Each wall is flat, endless, passes through zero and stands at right angles to its row. A trip goes straight from one point to another. Which walls does it cross, in order?

Walls:
(1): [ 3.7 -0.7]
(2): [ 4.3 -2.8]
(3): [ 0.1 -6.8]
(4): [4.5 4.2]
(5): [ 5.9 -4.4]
(6): [-0.6 -5.0]
Trips:
[ 2.3 -0.9] to [-4.3 -3.4] -> 4, 1, 2, 5
[2.9 1.8] to [ 0.9 -3.0] -> 3, 6, 4

Walls:
(1): [-1.4  0.3 -0.8  0.0 -2.7  4.0 -2.5 -4.3  7.8]
(2): [ 3.9 -4.2  2.0  1.5 -2.4 -5.0  2.2  0.0  0.1]
(3): [-3.1 -4.6 -1.3 -4.8  9.9  4.8 -6.7  1.0  4.9]
(4): [-0.1 -0.5 -0.2 -4.6 -2.6  2.6 -1.0  2.9 -2.5]
(5): [  2.7   2.2  -3.9 -10.7  -7.2  -1.9  -1.2  -2.3  -0.7]
(6): [-3.7 -1.7 -2.4  0.2  1.1  3.0  5.2 -2.8 -2.5]
Trips:
[-6.9  4.7 -0.8  2.3 -2.4  2.3  3.1  2.6 -3.0] to [-3.0 -0.2 -0.8 -2.9 -2.7 -1.3  5.1 -1.8  1.8] -> 5, 1, 2
[-5.9 -0.3  3.9  0.0  3.0 -7.6  2.6 -2.2  0.3] to [-4.9  1.8 -3.6 -0.7  1.9  6.0  1.4  3.2  6.0] -> 3, 2, 1, 4
[-1.5  1.0 -3.9  1.8 -0.1  3.4 -0.2 -0.8  1.5] to [-4.5  1.3 -0.9  3.0  7.0 -0.2  2.8  0.5 -3.8] -> 1
[ 1.1 -0.7 -5.1 -3.9 -4.6  0.5 -3.9  4.3  1.2] to [ 0.6 -1.8  0.4 -4.5 -0.8  4.3 -5.0  0.0 -1.6] -> none
[-3.8  2.8 -0.7 -0.1  4.0 10.4 -6.3  2.7  7.7] to [-6.3  1.7 -0.6  3.4  4.2  3.9  0.2 -1.3 -6.3] -> 6, 4, 1
[ 0.5 -0.8 -3.0 -3.0  1.0 -0.2  3.8  4.2  4.1] to [-3.2  1.2  0.2 -2.0  2.0 -1.9 -1.0  6.8 -1.3] -> 1, 2, 6, 5
